Rows are points. Each copy is the shape, with its points in the same order, stretched, turned, moved and blurred by noise. Say if it was mirrored as well.
In the rows, 128 means zero.

Shape (6 x 3):
116; 167; 153
130; 82; 79
107; 143; 121
104; 167; 132
159; 105; 157
112; 117; 148
Copy 1 (6 x 3):
117; 169; 94
119; 49; 132
102; 132; 106
98; 158; 94
177; 113; 137
132; 135; 136
Copy 1 is: only turned
Copy 2 (6 x 3):
160; 161; 165
85; 157; 97
130; 167; 156
139; 179; 173
146; 111; 133
120; 141; 157
Copy 2 is: only turned
Copy 3 (6 x 3):
104; 158; 161
151; 117; 62
104; 144; 121
88; 159; 139
180; 130; 154
128; 115; 138
Copy 3 is: only turned
Copy 4 (6 x 3):
137; 179; 136
158; 82; 142
151; 152; 149
153; 175; 149
103; 122; 106
116; 142; 149
Copy 4 is: mirrored

Shape (10 x 4):
142; 117; 140; 101
120; 89; 186; 120
73; 88; 96; 94
162; 182; 153; 142
123; 157; 141; 175
149; 161; 120; 133
98; 122; 134; 162
129; 136; 159; 113
174; 125; 117; 101
90; 159; 113; 139
Copy 1 (10 x 4):
136; 105; 124; 124
145; 88; 173; 154
76; 83; 139; 69
132; 176; 112; 147
84; 165; 131; 148
109; 153; 97; 123
75; 132; 148; 131
135; 126; 141; 128
139; 111; 87; 128
68; 159; 130; 94
Copy 1 is: only turned
Copy 2 (10 x 4):
143; 105; 119; 114
101; 83; 130; 67
67; 122; 60; 142
166; 152; 185; 120
114; 168; 159; 90
152; 154; 145; 127
83; 150; 133; 87
127; 118; 148; 116
187; 118; 115; 121
93; 173; 138; 141
Copy 2 is: mirrored
Copy 3 (10 x 4):
160; 111; 118; 106
160; 163; 122; 87
105; 131; 63; 126
152; 94; 185; 117
125; 134; 173; 144
144; 95; 153; 137
116; 153; 138; 144
144; 117; 140; 98
178; 87; 122; 127
94; 113; 137; 136
Copy 3 is: mirrored
Copy 4 (10 x 4):
137; 138; 146; 102
136; 132; 105; 66
61; 168; 134; 102
179; 112; 128; 159
139; 113; 97; 153
142; 112; 142; 156
115; 131; 89; 134
149; 141; 131; 113
121; 112; 177; 111
112; 145; 110; 166
Copy 4 is: mirrored

Shape (7 x 4):
143; 117; 151; 153
106; 123; 98; 128
157; 140; 118; 158
126; 111; 143; 113
63; 141; 164; 91
140; 95; 112; 179
136; 148; 150; 139
Copy 1 (7 x 4):
91; 102; 126; 141
142; 144; 114; 134
140; 100; 120; 170
104; 111; 141; 106
84; 135; 86; 60
106; 134; 130; 176
113; 96; 107; 133
Copy 1 is: mirrored
Copy 2 (7 x 4):
120; 94; 145; 101
110; 150; 133; 156
131; 94; 105; 128
132; 132; 163; 117
109; 192; 155; 87
95; 83; 145; 144
131; 116; 117; 94
Copy 2 is: mirrored
Copy 3 (7 x 4):
135; 133; 90; 127
109; 121; 151; 133
158; 146; 125; 102
119; 99; 109; 131
57; 70; 130; 117
140; 176; 102; 146
128; 124; 111; 100
Copy 3 is: mirrored
Copy 4 (7 x 4):
151; 98; 129; 80
84; 128; 148; 137
118; 115; 82; 93
148; 142; 166; 97
175; 139; 208; 193
86; 65; 122; 67
164; 120; 113; 122
Copy 4 is: only turned

Shape (12 x 6):
128; 67; 90; 120; 181; 84
80; 164; 133; 129; 136; 165
124; 191; 119; 139; 113; 148
139; 172; 116; 135; 146; 147
115; 178; 176; 135; 129; 151
124; 83; 86; 93; 173; 104
135; 126; 162; 141; 116; 103
143; 157; 131; 104; 140; 167
151; 83; 109; 110; 135; 115
121; 125; 148; 104; 109; 132
141; 64; 121; 143; 143; 132
89; 172; 105; 144; 110; 137
Copy 1 (12 x 6):
115; 78; 116; 105; 98; 184
138; 159; 129; 139; 78; 86
143; 122; 123; 115; 119; 61
110; 104; 101; 104; 107; 74
106; 151; 144; 134; 120; 92
110; 108; 86; 104; 108; 162
123; 105; 177; 137; 148; 148
97; 144; 79; 133; 127; 87
115; 102; 98; 136; 135; 159
122; 140; 124; 146; 151; 132
128; 91; 122; 167; 106; 160
176; 130; 145; 117; 103; 79
Copy 1 is: only turned
Copy 2 (12 x 6):
150; 97; 107; 192; 92; 152
136; 111; 163; 82; 134; 152
163; 166; 137; 52; 131; 140
179; 162; 128; 95; 137; 143
142; 162; 169; 107; 162; 129
136; 91; 83; 175; 119; 159
129; 144; 145; 132; 129; 101
158; 147; 113; 100; 174; 138
140; 102; 88; 156; 128; 115
108; 118; 112; 119; 150; 114
159; 73; 121; 173; 122; 115
140; 132; 159; 46; 93; 144
Copy 2 is: only turned
